Each row is a point. The last column is the point's height on a tilted bowl or saddle (a function of degree 2), plus a little noise. Along how many of its main directions does it bend up, bend down or stay straight?

Points (17 x 4):
3.6,-7.1,1.1,-2.9
-3.4,-2.4,7.3,-2.0
-5.9,2.8,0.3,-5.3
-1.4,5.1,-6.3,-4.1
3.0,-1.4,-4.7,6.1
-0.3,-3.5,-1.2,1.1
5.6,1.2,0.7,-0.2
1.6,-0.1,1.5,-2.1
1.3,4.4,-0.2,-2.1
-3.8,-2.4,0.2,0.0
-2.1,-4.2,0.7,0.6
-1.4,-2.8,-1.9,1.2
-2.8,-6.0,-2.0,2.8
2.7,0.6,5.1,-6.9
-1.2,-1.5,-2.6,0.7
0.9,-0.7,-5.1,3.9
2.6,0.2,-0.9,0.8
Directions: 1 up, 1 down, 1 straight

Points (23 x 5):
4.1,0.4,-0.6,-2.4,0.4
-1.9,-2.4,-2.7,-7.5,-3.2
3.2,-0.9,-0.9,0.0,1.3
-0.9,-1.3,4.4,3.3,2.6
-3.6,-2.9,3.8,4.9,7.3
-4.0,2.1,-3.7,2.7,-0.1
-1.2,4.1,1.2,-2.7,0.7
3.5,1.8,6.7,4.0,-1.0
2.0,2.6,-0.8,0.7,-0.2
-6.8,-4.8,-2.4,-3.0,4.1
-1.0,2.6,-3.3,1.4,-0.4
-1.2,-0.8,-1.6,-3.5,-0.4
2.9,-3.9,-1.8,-0.7,2.8
-2.1,-2.4,1.2,3.2,3.9
3.7,3.9,3.9,-1.6,-0.5
-1.8,-1.5,-0.4,5.0,3.5
2.2,-1.8,-3.8,-4.1,1.1
1.1,0.7,-1.4,4.3,0.8
0.0,-5.9,-3.6,2.4,8.3
2.2,-4.1,-6.2,-2.0,6.0
-0.9,-7.3,4.9,-2.5,-1.5
-0.6,-3.6,-5.6,-3.7,2.2
-0.4,0.4,5.5,-0.5,0.4
Directions: 2 up, 1 down, 1 straight

Points, 46 rows:
-5.7,-2.9,-0.5,-0.1,-5.1,2.5,-0.6
-5.2,-3.4,3.1,4.7,-0.4,-2.7,2.4
0.2,2.3,1.0,-2.2,5.8,1.8,2.0
-0.8,-5.4,-2.3,-2.8,-6.4,2.6,-8.0
-2.7,3.0,-1.8,1.8,-3.6,1.0,-0.9
0.6,-0.1,5.0,0.3,-0.9,2.6,-0.9
3.5,0.7,2.4,-2.7,-0.3,-0.3,-1.2
1.7,0.9,7.5,-3.2,2.0,3.3,-4.3
3.4,0.5,-2.0,-4.4,-2.5,-2.1,-2.0
-3.4,-5.8,-6.1,-2.2,-2.7,3.3,-2.5
-0.8,-2.8,0.1,3.5,-2.1,4.2,3.9
-1.8,3.1,0.8,-2.6,0.7,-0.9,-0.4
4.5,-0.3,-4.5,-1.3,-2.2,-3.2,-3.1
-1.9,-1.5,-1.8,-0.9,8.3,0.3,3.0
1.3,3.8,-0.1,3.2,-1.2,-3.2,-0.7
2.1,-0.3,1.1,-3.6,2.8,-3.2,1.5
3.0,-0.7,3.1,1.2,1.8,2.3,0.9
1.1,-0.2,-5.4,2.7,-1.2,3.7,0.3
0.2,-2.2,0.0,0.0,-9.0,-3.5,-6.6
1.3,-3.9,-3.4,0.6,-3.2,0.9,-3.0
-1.1,-4.4,1.1,-2.1,-1.1,-1.8,-3.0
2.3,0.6,-2.9,-1.0,-2.3,-1.8,-1.7
-3.4,-5.8,1.4,0.0,2.1,2.2,-0.3
-2.4,5.1,1.4,0.8,-4.2,1.7,-4.4
1.5,5.8,-2.6,-6.7,-4.3,-0.7,-6.0
-2.3,-9.9,0.6,-3.7,3.2,2.0,-8.8
-1.8,-1.0,4.5,5.3,6.4,-3.0,-0.9
0.7,4.0,3.1,-1.4,4.6,-0.2,0.7
-5.8,-3.5,0.4,-1.2,12.2,-0.3,-3.2
-2.3,0.1,-3.5,-0.5,5.0,0.9,4.0
0.3,-1.4,5.5,2.5,-5.0,1.6,-0.4
-1.4,2.6,4.9,-5.7,3.6,1.7,-4.4
-2.1,2.6,-3.6,-2.6,2.9,2.6,1.9
2.7,-2.9,-0.8,1.5,0.5,2.7,0.3
2.6,2.1,-2.4,-1.7,0.0,-2.1,0.8
-3.4,2.5,-2.2,-2.5,1.6,2.4,0.4
4.0,1.3,1.9,1.4,-2.0,0.2,-1.5
3.7,1.6,-1.0,-1.6,1.1,-5.6,2.2
-2.7,1.1,1.1,1.4,0.7,1.6,1.9
2.8,3.0,2.8,5.8,-0.5,3.8,2.4
-4.1,-0.3,0.9,11.1,3.5,-0.6,7.3
-4.5,-2.1,4.0,-1.4,-0.2,1.8,-2.5
-3.6,-1.4,-5.1,3.4,-1.8,-3.9,1.7
-4.9,4.1,2.7,3.7,1.2,-5.3,-1.0
3.3,2.6,1.3,-4.3,2.8,-1.8,2.5
0.5,1.4,2.0,7.6,-0.7,-6.6,-1.3
Directions: 1 up, 3 down, 2 straight

Points, 66 rows:
-0.1,-1.4,-1.0,2.7,-4.7,2.4,-6.5,6.6,3.0
4.4,-1.0,-1.5,-4.3,2.1,-0.7,-3.3,-3.7,4.1
2.1,-1.6,0.9,-2.9,0.2,2.5,-0.3,-4.2,1.7
1.0,0.3,4.0,-5.1,-2.7,0.8,-1.0,0.3,1.6
-4.1,6.9,-0.1,5.1,-0.5,5.7,5.8,1.1,5.5
-2.3,2.1,-1.5,-0.2,0.8,1.0,3.9,-0.8,1.9
-1.0,1.4,0.5,4.7,-0.4,-2.1,-4.4,-0.2,2.6
-0.1,0.3,-0.7,-0.5,-0.6,0.5,-3.2,0.8,0.6
-4.8,-7.4,-1.6,-3.2,1.5,0.2,0.3,-0.4,-0.9
3.2,-2.6,0.4,1.0,-2.0,-1.5,1.3,3.9,-1.6
4.0,-3.3,-1.6,0.8,1.6,4.0,0.7,-0.8,1.4
2.2,-2.8,3.4,-1.5,-0.9,2.7,3.4,-4.0,1.8
0.2,1.5,1.0,4.8,1.7,2.4,5.1,0.0,3.1
-2.9,-6.2,-3.9,-8.7,-0.6,0.4,1.4,-3.2,5.1
1.3,0.8,-1.8,0.9,0.5,0.6,5.9,1.7,2.3
1.8,-7.7,-4.3,-2.7,10.0,6.9,-5.7,0.9,6.6
6.8,-4.4,-5.5,-9.1,-2.3,5.3,-4.3,0.4,9.8
-3.9,-1.0,3.6,1.9,-1.3,6.4,-3.8,5.9,3.2
0.1,5.1,5.6,-1.9,1.2,-0.2,5.3,-3.1,7.1
1.8,-1.6,-2.4,-0.9,-0.9,-3.5,-1.2,-5.6,4.0
-0.6,-4.5,-0.4,2.0,-1.2,3.8,-0.5,-6.2,-2.4
-0.9,0.3,5.9,0.0,0.7,2.3,-1.2,-3.8,1.2
-3.1,0.9,2.2,-3.4,0.3,5.8,-5.1,5.1,0.6
-0.2,1.3,3.0,0.2,-0.9,0.9,-2.5,-3.7,1.6
2.8,3.5,3.0,-0.4,3.9,2.2,-4.1,-0.5,1.6
0.0,-2.9,0.7,6.3,0.4,0.1,-5.7,3.4,1.6
-2.3,-0.8,-1.8,1.1,-8.4,-5.0,-1.4,-2.4,5.9
0.0,-1.9,3.5,-5.3,-2.0,1.6,4.8,-3.1,4.7
-3.2,-3.3,-3.3,-1.9,2.2,1.5,-2.9,2.8,0.7
-0.9,-0.4,1.1,0.7,2.2,-0.3,0.3,-1.5,0.0
2.5,-1.1,-5.4,5.5,-5.4,-1.5,4.0,3.2,2.5
-3.1,4.4,-0.9,4.5,2.8,-2.5,-0.5,-3.3,5.3
-0.3,3.0,-0.2,-2.0,2.6,-1.7,-1.7,-0.9,1.5
-3.0,2.6,-2.3,-2.4,-2.6,1.3,-2.1,6.5,-0.3
-3.0,-1.1,-3.8,0.2,9.4,-4.0,-3.3,1.1,2.7
2.1,-1.6,4.4,3.2,0.0,2.0,-3.5,6.0,0.1
-0.7,2.4,5.2,-6.3,-4.1,-3.6,-0.2,-2.4,5.8
4.3,-4.0,0.3,2.6,-0.8,-6.2,6.8,-2.2,0.4
1.9,1.0,-6.7,1.7,2.1,-1.3,1.7,4.1,3.9
-1.6,-3.6,-1.3,3.3,-0.6,2.0,-1.0,-1.2,-1.1
-7.3,-0.1,6.6,0.1,3.8,4.7,-0.6,-1.2,-0.1
-1.3,1.2,-1.1,1.4,0.7,1.3,3.7,-1.8,1.7
2.6,1.2,-0.5,3.0,4.6,-5.7,0.6,-0.3,2.0
2.5,2.6,-2.1,1.0,0.2,1.2,-1.1,-6.1,4.9
5.3,-0.7,1.1,1.0,-0.4,-4.4,1.3,2.0,-1.8
-0.2,-0.8,1.5,3.9,-7.9,-0.6,2.0,1.8,1.2
2.0,-3.7,2.5,2.8,5.5,1.0,1.1,2.0,-0.7
3.3,-5.0,2.8,-3.6,-5.3,4.7,-1.7,7.5,1.9
-4.3,-4.2,1.4,-2.2,-2.4,-6.6,3.4,1.5,3.2
-3.9,-0.7,1.3,0.4,-0.6,-2.8,-1.1,-4.7,1.6
1.5,-0.6,4.0,2.0,0.1,0.6,8.3,5.6,3.1
0.3,0.8,-2.8,-1.6,4.7,1.5,-2.1,-3.8,1.9
2.8,2.2,-0.3,3.3,3.2,-1.3,-5.1,-1.9,3.4
-3.4,-0.5,0.2,1.9,-5.0,5.3,-0.9,-0.1,0.7
-0.2,3.1,-2.0,-1.0,1.2,-7.0,0.5,0.8,3.8
2.5,2.3,6.3,3.1,0.3,-2.5,3.5,-0.1,2.0
2.0,-3.7,-1.7,2.2,-2.6,-1.6,-0.9,1.0,-0.4
4.6,-1.0,3.2,-0.6,1.5,0.0,3.6,-3.7,2.7
-1.3,-4.5,6.7,7.4,3.7,2.0,0.0,2.7,-0.6
-4.7,6.4,-3.3,-0.6,0.8,0.2,-4.6,1.9,2.2
1.1,-4.4,5.3,4.5,2.6,-5.3,-3.1,-1.1,-5.5
-0.1,-3.6,2.8,-2.0,-0.6,2.0,-6.8,-0.9,0.7
3.2,1.4,-3.5,-1.5,-2.1,-5.2,3.5,-0.2,4.3
1.9,-1.3,-3.4,-8.4,-3.1,-1.8,0.0,0.1,5.1
-1.8,0.5,-2.7,1.7,-1.2,5.8,-1.5,1.7,0.5
-1.4,1.7,3.3,-1.3,-2.1,-3.8,-4.3,2.8,0.1
Directions: 5 up, 2 down, 1 straight
